Rows are points. Two turns around zero, p and q, are shown by what they do to some points. Where does a point land after both, in the order given? Backwards means that the second turn is done in reverse. Each puzzle has new turns, and all numbers are rounded.
In the rows, zero is written as 128.

Turn p:
[126 136  67] -> [ 68 123 114]
[134 140 155] -> [153 144 126]
[146 111 161] -> [167 115 123]
[107 125 130] -> [125 130 149]
Turn q:
[ 90 131 133] -> [ 92 133 116]
[ 99 146 154] -> [ 88 133 143]
[169 103 117] -> [173 108 126]
[154 131 108] -> [159 138 128]
Where do these land?
p, then q: [133 142 122] -> [125 143 124]
p, then q: [101 123 128] -> [110 115 144]
q, then p: [111 125 105] -> [101 135 123]
p, then q: [166 160  93] -> [124 173  87]
p, then q backwards: [144  84 170] -> [180  93 128]
q, then p: [112 133 150] -> [132 130 155]

Turn p:
[104 170 141  94] -> [ 82  92 138 114]
[101  84 124 137] -> [151 131  81 125]
[139 146  91 147] -> [116 149 137 166]
[145 121 133 106] -> [125 141 136 104]
[151 120 151 156] -> [166 126 148 131]
Turn q:
[131  92 108 104] -> [100  98 151 137]
[143 137 134 150] -> [146 130 109 138]
[121 135 154 133] -> [147 132 124 108]
[143 115 102  79] -> [ 72 109 131 128]
[103 162 141 173] -> [174 171 125 130]
Where do these land?
q, then p backwards: [162 109 116 130] -> [ 94 144 127 143]
p, then q: [145 125  83 117] -> [136 176 122 124]
q, then p: [151 126 115 108] -> [126 125  97 139]
q, then p backwards: [ 89 113 130 121] -> [163 144 145 121]
p, then q: [140 119 175 113] -> [101  94 120 102]
p, then q: [123 157 153 128] -> [141 100 146 113]
p, then q: [ 86 148 124 178] -> [165 104 143 178]

Turn p:
[ 94 140 133 113] -> [ 96 115 126 147]
[150 145  98 143] -> [137 170 131 124]
[130  47 147 139] -> [183  73 160 126]
[ 81 147 119 132] -> [ 86 128 147 150]
[151 131 147 137] -> [136 127 119  99]
[147 146 114 116] -> [131 152 107 130]
[142 140 139 115] -> [126 129 105 119]
Turn q:
[122  98 156 126] -> [106 114 145 101]
[106 146 139 150] -> [102 124 122 154]
[145 153 112 118] -> [156 139 129 147]
[157 153 116 131] -> [161 122 127 150]
[158 130  87 135] -> [170 125  99 128]
[ 80  89 157 108] -> [ 74 146 146  89]
Where do these land?
p, then q: [175 141 138  92] -> [175 151  97 128]
q, then p backwards: [ 94  81 121 135] -> [137 173 164 134]
q, then p backwards: [104 117 128 110] -> [131 154 125 145]
p, then q: [128 167 112 170] -> [110 158 159 165]
p, then q backwards: [132 149 143 151] -> [112 101 135 114]
q, then p backwards: [135 113 127 109] -> [143 126 132 148]

Turn p:
[118 155 127 132 110 149] -> [157 131 110 133 108 134]
[126 118 102 136 121  79] -> [ 78 148 131 143 115 126]
[ 93 118 159 111 113 169] -> [181 120 158 133 129 155]
[162  94 114 129 110 118] -> [109 137 154 119 120  87]
[121 143  93 106 129 115] -> [106 106 116 147 102 131]
[175 106 150 156 104 140] -> [144 160 142  93 136  84]
[126 166 163  99 168 131] -> [134  91 103  94 146 169]
[103 124 117 155 168 123] -> [116 131 111 160 167 138]
Turn q:
[128 121  96 110 206 126] -> [152 135 104 135 206 114]
[154 137 106 146  95 142] -> [121 152 171 117 115 138]
[139 116 149 127 138 111] -> [136 112 116 139 130 151]
[102 149 116 171  81 117] -> [131 168 140 137  70 113]
[116  99 162 112 147 144] -> [130  95  94 103 135 135]
[142 165 119 130 124 137] -> [ 98 150 143 138 135 127]
[115 109 148 100 105 119] -> [129  86 128 127 107 119]
Where do these land?
q, then p backwards: [ 76 107 137 122 112 143] -> [175 155 113 117 112 145]
p, then q: [134 103 146 144  99 125] -> [ 93 122 120 153 123 138]
q, then p: [135 178 119 129  98  83] -> [149 195 110 131 136 143]
p, then q backwards: [117  85 131  90 134 158] -> [156 104 103  90 104 108]
q, then p: [170 109 146 127 130 120] -> [165 114 142 128 150 112]
p, then q: [125 132 132 125 150 106] -> [132 131 112 113 137 107]
q, then p: [118 168 126 135 171 169] -> [108  97  90 162 127 164]
q, then p: [149 141  87 153 129 121] -> [142 133  91  95 138 143]
